Every row gives one point. The points of each table are mixes of a few directions, plus a little noise. How many directions does each table use, and how many do they share? Where both have some left over, give the other angles between the two spaces (their principal angles), to ten degrees, smallest first.

First (5 x 3)
[[-20  18  21]
 [ 13 -23 -16]
 [ -5  10   6]
 [-19 -61  -1]
 [ 29  56 -11]]
Second (7 x 3)
[[-21   6 -26]
 [ 32  -9  38]
 [ 28  -8  34]
 [-25   7 -30]
 [-46  14 -55]
 [ 28  -9  33]
 [  5  -1   6]]
Directions: first 2, second 1, shared 0; angles 90

First (10 x 8)
[[  1  -8   7 -20  20  -1   3 -70]
 [ -5 -18  24 -19  26  19  -3 -38]
 [  1   7  -6  17 -17   0  -3  61]
 [  1  10  -8  25 -23   1  -4  86]
 [  4   4 -11 -14   4 -18   5 -69]
 [ -5 -20  27 -19  28  22  -3 -36]
 [  7  14 -27 -10  -7 -34  10 -72]
 [ -4  -3   9  13  -8  16  -5  72]
 [  8  29 -39  26 -39 -34   6  44]
 [ -6 -15  24  -4  17  28  -6  22]]
Second (8 x 8)
[[  2   9 -12  11 -14 -10   1  23]
 [  2   1  -5 -10   5 -11   4 -48]
 [ -6 -11  22  12   2  32  -9  82]
 [ -5 -21  26 -25  33  20  -2 -63]
 [ -5 -19  27 -11  22  26  -6  -2]
 [ -4 -20  26 -15  24  24  -5 -17]
 [ 13  40 -61  13 -41 -65  13 -35]
 [  4  18 -23  24 -31 -17   0  63]]
Directions: first 2, second 2, shared 2

First (8 x 12)
[[-21  19  18  -7  28  -9 -25  71  29  37  38 -92]
 [ 15 -12 -13   4 -19   7  16 -48 -20 -26 -26  63]
 [ 20 -18 -17   7 -27   9  21 -67 -28 -35 -35  87]
 [-11  11   9  -3  14  -4 -12  36  15  19  19 -47]
 [ -2   2   2  -1   3  -1  -3   8   3   4   4 -11]
 [ -9   9   9  -3  13  -4 -11  34  14  17  18 -44]
 [ -5   3   4  -1   6  -2  -5  15   6   7   8 -19]
 [ 14 -13 -12   4 -19   6  16 -48 -20 -26 -26  63]]
Second (10 x 12)
[[  8  -9   9  12   4   8 -10 -44  59  10 -29  -2]
 [  8  -2   9  55  18  46 -14 -82 101  12 -47  13]
 [  2  -2   2 -27 -12 -25   3  15 -21  -4   7  -6]
 [  4  -2   4   3   0   0  -3 -17  18   2 -10  -1]
 [-12  24 -15  11  -6   7  17  40 -68 -25  33  21]
 [ -5   6  -6  -3  -2  -2   7  21 -31  -7  15   4]
 [ 12  -1   9 -11 -18 -23   1 -29  22 -10 -18   6]
 [  5   5   2 -35 -29 -45  11  17 -39 -23  10   5]
 [-19  15 -17  57  33  67   1  15 -13   5  18  14]
 [ -4 -36   3 -65  14 -33 -12  61 -27  40  19 -56]]
Directions: first 1, second 3, shared 0; angles 40

First (9 x 20)
[[ 17 -11 -40  16  20  14  23  28  19 -18   9   9  -2 -14 -21  -7   1  20
   -2  31]
 [ 22  19  13  17  16  12 -17  -4 -19   7  -6 -20 -22 -13  17   6  -2  18
  -22  -3]
 [  3 -16   1  11  -3 -16 -26  18   6  10   3  29 -38  15  21   8  -6 -22
   -9 -28]
 [-14  40  37   9 -27  18  38 -27 -15  11 -85  34 -54   5 -19  17  29 -46
   -7 -53]
 [-21  32  37  -9 -57  -8   6   6 -23  23 -62  18   7  14  33  14  18 -50
  -19 -56]
 [-31 -20  35 -30 -18 -23 -43 -40  12   4  24   6   8  28  -1  -1 -11 -27
   38 -11]
 [ 23  23   4   2 -11  47 -40  12  19 -34  -2 -32  57 -32  -6  -4   2  31
    7  71]
 [ 24 -26 -42   9  55  -4   5  10   3  -9  62 -31   8 -16  -7 -14 -19  55
   -3  42]
 [-23 -41 -44 -24  26 -40  54  -2  -2   6  57 -12  36  13 -16 -20 -13  20
   18   8]]
Second (8 x 20)
[[  7 -35  60  31   6 -45  -9 -40 -10  22 -30  -7  10   7 -17  -7 -19  -9
  -39   2]
 [ 10 -15  36  24  -8 -25 -15 -28  -9   9 -24  -3  15  20  -9   3 -21   0
  -22  -4]
 [  3  34 -81 -28 -31  59   3  73  31 -47  25   8  41 -12  13   5  13  21
   39  35]
 [ -1 -12  54  18  15 -38 -10 -60 -29  30 -18  -6 -41  26  -4   9 -21  -9
  -19 -44]
 [ -3  34 -68 -31 -13  50   8  57  19 -31  28   7  12 -12  15   5  17  12
   38  15]
 [ -2 -19  42  15  16 -32  -2 -39 -14  25 -15  -5 -22   9  -7  -3  -7 -10
  -21 -18]
 [-10 -25  23  -1  33 -20  20 -11  -1  23   0  -4 -14 -28  -9 -19  21 -19
  -16  12]
 [ -2  38 -67 -28 -14  51   7  48  14 -30  29   7   2  -6  17   8  15  13
   40   4]]
Directions: first 6, second 3, shared 1; angles 60, 80
